Each row is a point. The points of each table are mixes of a few directions, plus a little noise. Count the directions of each table, and those that both share. Where both have some left over, give the other angles between the two spaces (their principal angles), to ten degrees, smallest first.

First (4 x 2)
[[ 1.9 -2.2]
 [-1.1  1.3]
 [ 3.2 -3.8]
 [-4.0  4.7]]
Second (4 x 2)
[[ 2.4 -2.8]
 [-4.1  4.8]
 [-1.1  1.3]
 [ 2.9 -3.3]]
Directions: first 1, second 1, shared 1

First (5 x 3)
[[-0.5 -0.9  0.7]
 [-1.1 -1.8  1.4]
 [-1.3 -2.4  1.8]
 [ 4.3  7.6 -5.8]
 [-1.4 -2.6  1.9]]
Second (5 x 3)
[[ 2.4  1.1 -1.8]
 [ 0.8  0.0 -0.4]
 [-1.7  2.7 -0.4]
 [-3.4 -7.4  5.2]
 [ 1.9  3.6 -2.6]]
Directions: first 1, second 2, shared 1

First (5 x 4)
[[ 2.2  1.5 -6.1  0.4]
 [-0.9  0.7 -1.0  6.0]
 [ 4.1  3.2  2.1 -3.3]
 [-3.8 -3.2  2.0  1.0]
 [-1.5 -2.3  2.9 -4.0]]
Second (6 x 4)
[[-0.8 -1.0 -0.5 -0.5]
 [-1.2 -1.5 -0.8 -0.8]
 [ 1.0  1.3  0.7  0.7]
 [ 6.7  8.2  4.1  4.1]
 [-1.4 -1.8 -0.9 -0.9]
 [-4.3 -5.3 -2.6 -2.6]]
Directions: first 3, second 1, shared 1

First (7 x 6)
[[-2.5 -1.5  1.5  1.9 -0.4  0.6]
 [-1.6 -1.7  1.4  2.5 -0.7  1.7]
 [-7.4 -1.6  2.4  0.9  0.5 -4.0]
 [-2.2  1.7 -0.7 -3.4  1.4 -5.2]
 [ 2.4  0.6 -0.8 -0.4 -0.1  1.1]
 [ 2.0  2.6 -2.1 -4.1  1.2 -3.1]
 [ 9.3 -0.2 -1.6  2.5 -1.8  9.0]]
Second (8 x 6)
[[-2.5 -1.8  1.6  2.5 -0.6  1.0]
 [ 2.0  0.9 -0.9 -1.0  0.1  0.3]
 [-0.1 -3.8  2.4  6.4 -2.2  7.0]
 [ 7.1 -0.4 -1.0  2.4 -1.5  7.4]
 [-6.1  0.6  0.8 -2.5  1.5 -6.8]
 [-2.5 -0.4  0.8  0.1  0.2 -1.6]
 [-0.6  1.8 -1.1 -3.3  1.2 -4.0]
 [ 2.8  3.1 -2.5 -4.6  1.3 -3.2]]
Directions: first 2, second 2, shared 2

First (9 x 8)
[[-2.0  1.2 -0.9  1.9 -0.5 -1.0  1.5 -2.0]
 [ 7.4 -4.7  3.4 -7.3  1.8  3.7 -5.6  7.2]
 [ 4.4 -2.8  2.0 -4.4  1.1  2.2 -3.4  4.3]
 [-0.9  0.7 -0.4  1.0 -0.2 -0.4  0.8 -0.9]
 [-6.7  4.2 -3.0  6.6 -1.7 -3.4  5.0 -6.5]
 [ 3.0 -2.0  1.4 -2.9  0.8  1.5 -2.3  3.0]
 [-4.2  2.6 -1.9  4.1 -1.0 -2.1  3.2 -4.1]
 [-0.2  0.0  0.0  0.1  0.0 -0.1  0.1 -0.1]
 [-0.9  0.6 -0.5  0.9 -0.3 -0.4  0.7 -0.9]]
Second (10 x 8)
[[-3.8 -1.8  0.0 10.6 -3.6  5.0  5.3 -3.3]
 [ 0.0  1.9  1.5  0.8 -0.1  6.4  1.3  6.9]
 [-2.6  3.9  0.4  2.2  1.5 -2.6 -2.4  0.1]
 [-0.9  0.7 -0.2 -2.6  0.3 -1.1 -0.1  0.4]
 [ 5.5 -0.4 -1.0 -1.1  1.7 -4.7 -3.2 -3.1]
 [-1.0 -2.9  1.8 -3.9 -0.6  3.3 -0.3  3.6]
 [ 3.9 -2.4  0.3 -0.8  1.9 -6.0 -5.6 -4.4]
 [-2.4  0.2  1.7 -4.4  0.9  0.1 -2.5  3.6]
 [ 1.2 -2.4 -1.5  2.8 -1.6 -0.4  2.5 -4.6]
 [ 0.2  3.2 -3.0 -3.6 -0.5  0.0  4.8  0.7]]
Directions: first 1, second 5, shared 1

First (8 x 9)
[[ 0.3  0.1  0.1  1.2 -1.1 -1.3 -0.6 -1.2 -0.4]
 [ 1.5  1.5  0.3  6.7 -6.0 -7.3 -3.4 -6.1 -1.8]
 [-1.3 -1.4 -0.3 -5.9  5.3  6.2  2.9  5.2  1.7]
 [ 0.4  0.5  0.0  1.8 -1.7 -1.9 -0.8 -1.6 -0.4]
 [-0.2 -0.1 -0.1 -0.8  0.6  1.1  0.4  0.8  0.2]
 [ 0.2  0.3  0.0  1.0 -0.6 -0.7 -0.5 -0.6 -0.2]
 [ 1.0  1.0  0.2  4.0 -3.5 -4.5 -2.2 -3.6 -1.1]
 [-1.8 -1.7 -0.4 -7.8  6.9  8.3  3.8  6.9  2.3]]
Second (8 x 9)
[[ 0.3  0.3 -0.1  1.0 -1.0 -1.1 -0.5 -0.9 -0.4]
 [-1.1 -0.9 -0.3 -4.3  4.1  4.7  2.3  4.0  1.3]
 [ 1.4  1.2  0.4  5.3 -4.8 -5.7 -2.7 -4.8 -1.5]
 [-1.1 -1.1 -0.3 -5.0  4.5  5.3  2.5  4.6  1.5]
 [-1.3 -1.1 -0.3 -5.0  4.4  5.1  2.6  4.2  1.3]
 [-0.4 -0.6  0.0 -2.3  2.1  2.3  1.0  1.9  0.6]
 [ 1.5  1.5  0.5  6.4 -5.9 -7.0 -3.2 -5.9 -1.9]
 [ 0.7  0.8  0.2  3.6 -3.2 -3.8 -1.8 -3.2 -1.0]]
Directions: first 1, second 1, shared 1
